Every row gives one point. Each copy is the shape, with its points in the same order, stretched, turned, moved and blurred by noise. Say if it was mirrored as well.

Shape (8 x 3)
[[-18  27 -43]
 [  7 -18 -47]
 [ 29  66   7]
 [ 10   2 -11]
 [-27   8 -15]
 [-39   7 -19]
 [ 24   7  54]
 [  9 -15  29]]
Copy 1 (8 x 3)
[[-31  15  52]
 [ -2 -48  33]
 [ 42  65  30]
 [ 10 -15  13]
 [-40   1  21]
 [-55   2  27]
 [ 41   9 -28]
 [ 16 -22 -20]]
Copy 1 is: mirrored
Copy 2 (8 x 3)
[[-41  20  40]
 [ 13  -5  45]
 [-32  71 -27]
 [  1   9   0]
 [-31   5   7]
 [-34  -9  17]
 [ 14  15 -67]
 [ 17  -2 -30]]
Copy 2 is: mirrored
Copy 3 (8 x 3)
[[ 42  21   4]
 [ 38 -26 -14]
 [ 16  51 -39]
 [ 12  -6 -20]
 [ 16   8  11]
 [ 16  13  25]
 [-45   7 -25]
 [-27 -10 -10]]
Copy 3 is: mirrored
Copy 4 (8 x 3)
[[ 19  55 -16]
 [ 49  35   1]
 [-12  67  29]
 [ 18  25  11]
 [  6  12 -22]
 [ -2   8 -33]
 [-25 -18  31]
 [ -1 -18   7]]
Copy 4 is: only turned

Shape (7 x 4)
[[-19  -5  -2  15]
 [  3   6  35  40]
 [ 17 -32  37  -7]
 [-31 -14  17  17]
 [ 14 -28 -14 -41]
 [-14  47   8 -59]
 [-36   0  -6  16]]
Copy 1 (7 x 4)
[[-32 -17  -5   2]
 [-17 -43 -52  32]
 [ 40 -13  11  52]
 [-23 -39  -5  -1]
 [ 31  43  57  27]
 [ 37  44  20 -49]
 [-44 -24  -5 -14]]
Copy 1 is: mirrored
Copy 2 (7 x 4)
[[ 18  -5 -31 -16]
 [ 51  -4   3   8]
 [ 13 -58   5  31]
 [ 23 -16 -40 -11]
 [-24 -34  -8   6]
 [-19  42 -50  39]
 [ 13   6 -43 -23]]
Copy 2 is: only turned
Copy 3 (7 x 4)
[[  1 -11  22   3]
 [ -8  34  35 -21]
 [ 17  68  32  11]
 [  5  -1  37  10]
 [ 29  27 -13  24]
 [-43   1 -48  68]
 [  3 -30  22   7]]
Copy 3 is: mirrored
Copy 4 (7 x 4)
[[  3  10  12   2]
 [ 14  34 -14 -23]
 [ 32 -11 -26  35]
 [ 26  16  12  15]
 [ -7 -35  -3  48]
 [-66   9  17  63]
 [  4  14  28  -1]]
Copy 4 is: mirrored

Shape (10 x 4)
[[ 64 -62  30   9]
 [-45  15 -30  -1]
 [  0 -17   2  -2]
 [ 57  56  27 -27]
 [  3  24  -1  19]
 [-23   3  18 -45]
 [ 15   4 -55  15]
 [-40 -11  25  -3]
 [ -6  38  42  12]
 [  5  12  13  22]]
Copy 1 (10 x 4)
[[ 19  -1 -78  24]
 [-36 -26  60 -13]
 [ -7  -6   1   0]
 [ 35  39  16  54]
 [ -6 -24  34  21]
 [  9  24  22 -18]
 [-57 -31  23  31]
 [  9  -8  23 -26]
 [ 34  -4  42   9]
 [ 10 -23  22  16]]
Copy 1 is: only turned
Copy 2 (10 x 4)
[[ -4  43   3  66]
 [  0 -14  -3 -20]
 [  4  15  -1  16]
 [-17  77 -14 -20]
 [-33  20  -4  -8]
 [ 32  36  16 -11]
 [-13   6 -44   2]
 [  6  -1  32   3]
 [-44  26  28 -20]
 [-41  12  -4   3]]
Copy 2 is: only turned
Copy 3 (10 x 4)
[[ -1   6 -57  16]
 [-22 -25  47  -8]
 [ -9  -6   2   5]
 [ 53  32  17  31]
 [ -2 -25  22  28]
 [-17  37  28 -12]
 [ 20 -50   6  -5]
 [-31   7  13  21]
 [ -2  -6  28  61]
 [ -2 -22   6  36]]
Copy 3 is: mirrored
Copy 4 (10 x 4)
[[ 90  42  -5 -38]
 [-58 -29  21   7]
 [  6   8   9  -7]
 [ 24 -21 -68  35]
 [-26 -17 -25  -7]
 [ -8  11  16  46]
 [ -1 -51   4 -35]
 [-34  27  17  15]
 [-41   9 -44  19]
 [-19  -2 -26 -12]]
Copy 4 is: mirrored
